Each row of a before or after table is a point. The points were changed in one or more steps. Then noise was added and the rows were shuffled. The steps act on how far a point lies along the listed directions, d1 being the first. What was done? A step turns or swaps two directions, mirrors them in a line or flattens them onto one, adds a multiple of one to another, or multiplies one. Angles are multiples of 10 degrees, from the lower direction toward the higher: turns from -170 to 170, lines from 10 to 170 but not 90. Use the fewest steps. Two steps may share a direction if one is a turn and the other turns, adds or multiplies; they go together, in the order done. Otherwise the lowest direction goes first.

Directions:
(1): [-52 -22  20]
(2): [-29  35 -38]
Before:
[[ 25 -32  -4]
 [ 65  17  -4]
 [ 53  14 -31]
 [ 44  21 -29]
 [ 44  30 -13]
 [-23 -32  44]
 [ 25   1  -3]
 [  5  -3  22]
 [ 73  -5 -18]
 [ 45   3 -21]
 [ 57  17 -15]
 [ 16 -25  35]
 [ 51  45 -19]
 [-93 -31  18]]
After:
[[ 12  46 -34]
 [ 85  31 -38]
 [-44 -26  50]
 [-39 -29   6]
 [-62 -13  21]
 [-27 -11 -30]
 [-23  30 -24]
 [-24  -8   2]
 [ -9  22  -5]
 [-39 -20  32]
 [-35 -36  25]
 [-45 -40  19]
 [-52 -25  21]
 [-68 -31   1]]
Steps: turn d1 and d2 by 170 degrees

Directions:
(1): [-36 -17  30 -48]
(2): [ -8 -61   4  30]
Before, 10 rows:
[[-20  23   9 -50]
 [ 32 -69   2  66]
 [  8  35  12 -25]
 [-22   2  38 -32]
 [-12   6  10 -32]
 [-21  20  22 -57]
 [ 14   5 -16  12]
 [-36  12  24 -43]
 [ 16  42  -5   9]
 [  9  23 -30   1]]
After:
[[ 24 -96   9  60]
 [-18   8  34 -24]
 [  7  46   1   5]
 [-12  32  13 -47]
 [ 17  51  12 -27]
 [-14  31   2 -47]
 [-11   9  11 -25]
 [-19  29  10 -32]
 [  6  29 -24  -8]
 [ 15   8 -19  13]]
Steps: multiply d1 by 0.7; multiply d2 by 1.3

Directions:
(1): [ 11 -38 -18  69  19   7]
(2): [-18 -39 -26 -42  49  21]
(3): [ 75  -1  23 -14  18  22]
Before, 11 rows:
[[ 35 -35 -13  22   5   7]
 [ 41  16  52  83 -43  -6]
 [-11  18   2 -59   8   4]
 [-46 -10 -22   2  19  -6]
 [ -7   2 -19  39  -7  -4]
 [-14 -41 -45  48  13  -4]
 [ 48 -12  15  77  15   7]
 [ 46  28  36 -71  -6  30]
 [-14  14  -9 -37 -23  14]
 [ 10 -24   2   8  13   8]
 [-84 -26 -40  31  29 -16]]
After, 11 rows:
[[ 28  45  36 -50 -30  15]
 [ -7  18   4 -61  10   6]
 [ 16 -42 -37  40  20   5]
 [ 24 -18   9  14   3   8]
 [-24 -20 -19 -13  37   7]
 [ 40   4  22  95  -5  -7]
 [-42 -47 -35   2  65   8]
 [-20   8 -15 -43 -15  16]
 [-10  17  36  93 -57 -21]
 [ 47 -21  -3  33 -10   1]
 [ -9  -5 -24  33   1   2]]
Steps: add 0.3 times d1 to d3; turn d2 and d3 by 40 degrees

Directions:
(1): [-58  13  -3  -4 -70  43  13  11   7]
(2): [-22 -14 -44   1  16   2 -67  57  12]
(3): [ 16  27  48  43   6  49 -41   6 -38]
(4): [ 47  32 -20  27  -9   8  45  62  18]
(5): [-43   5 -28  15  66  39  40  -6 -16]
Before, 14 rows:
[[ 18 -14 -29 -36  12 -30 -57  48   1]
 [-62 -17   2 -26  -7  22  -8 -45  12]
 [ 41 -10   2  10  73 -13 -45 -13 -27]
 [ 50 -11  28  17  84   7  -4  11 -35]
 [ 40  12  43  20 -44  11 -33  16 -19]
 [ -5  -8  13 -18 -67   3 -67  63  31]
 [ 10  33  37  22 -28  53  25  -3  12]
 [-15  48  90  32 -55  62   9  -7 -31]
 [ 26  10  38   4 -55  -8  -9  -2  18]
 [ 43   0  -6  26  -9   2 -30  50  -4]
 [ 44 -18 -63  -6   0 -75 -75  70  47]
 [  8 -16 -37 -17  25 -41 -32 -25  17]
 [ -2 -16  25  48  26  30  21  -4 -40]
 [-47   1 -36 -32  39 -11  21 -42   0]]
After:
[[ 22  -9 -39 -25  30 -25 -43  57   1]
 [-29  52  85  34 -64  77  19  -5 -29]
 [ 14  19  22  15 -32  14  19  14  14]
 [ 10 -14 -47  -8  47 -39 -19 -17  16]
 [ 72 -21  44   8  84 -15 -24   1 -34]
 [ 56 -13   3   8  88 -21 -47 -18 -29]
 [  5  29  40  17 -45  52  14  -7  15]
 [ 32  18  29  30 -20  28  -8  27 -21]
 [ 47 -11 -75   4  33 -64 -52  79  44]
 [-40  -5 -24 -39  28 -24   7 -50   5]
 [-21   8 -12  -3 -42  32 -23  81  28]
 [-72 -14  -4 -23 -10  32   1 -41  12]
 [ 45   2  -7  29  -5   2 -28  49  -5]
 [  7 -26  36  37  12  12  -2 -16 -40]]
Steps: multiply d1 by 1.3; flatten d4 and d5 onto the line at 150 degrees

Directions:
(1): [ 13  -9  12 -38 -22  25 -55  21 -70 -42 -12]
(2): [ 41   3   7  18  69  32 -32 -60   7 -13 -19]
(3): [ 23 -46  41  17 -41 -29 -34  -2  59 -31 -19]
(4): [  7  34 -27  80 -44  32 -25  -2  -6 -11  32]
(5): [ 22  17   7  39  20 -89   0   4 -48  -7 -10]
Before (10 x 11):
[[-33  31 -26  20 -14  12  11   0  -8   8  24]
 [-22  -8 -36  -2 -68  36  -5  15  37   7  31]
 [ 33 -36  32 -22 -29 -27 -37  21 -15 -57 -33]
 [-21  -4  -2  11 -32   8  18   5  34  16  -4]
 [ 33 -19  30  22 -27 -36 -58   9  -4 -40  -4]
 [  6   3  16  29 -47  28 -38   2  24 -11  -2]
 [  1   2  -5  37 -48   2 -13  10  29   5  -9]
 [  3  10 -19  -7 -49 -43   2  32 -65 -14  14]
 [-15  -3   1 -66 -24 -21 -15  60 -80  -9 -10]
 [  0  15   1 -23 -11 -16 -13  18 -95 -11  -6]]
After (10 x 11):
[[  4 -58  41 -65 -65   0 -56  46   5 -40 -27]
 [ -5  15 -31  37 -54 -72   4  33 -25   5  26]
 [-19  22 -16  23 -10 -27  32  11 -13  25  -1]
 [ -4  42  -7  38 -26 -14 -10  19 -43   7   7]
 [-29   5  -4  27 -46 -12  -4  10  21  -8  18]
 [ 12  -3  -3 -43   7  20 -12  16 -53 -32 -16]
 [-18  39 -33  30 -26  -6  17  25 -27  28   5]
 [-11 -25  -8 -37 -89  24  -9  31   2 -18  17]
 [ -6  22 -20 -16   1  35 -18  15 -47  -3  23]
 [  5 -48  38 -39 -69  37 -50  11  11 -35 -17]]
Steps: turn d3 and d5 by 160 degrees; add 0.7 times d1 to d3; add -0.5 times d4 to d2
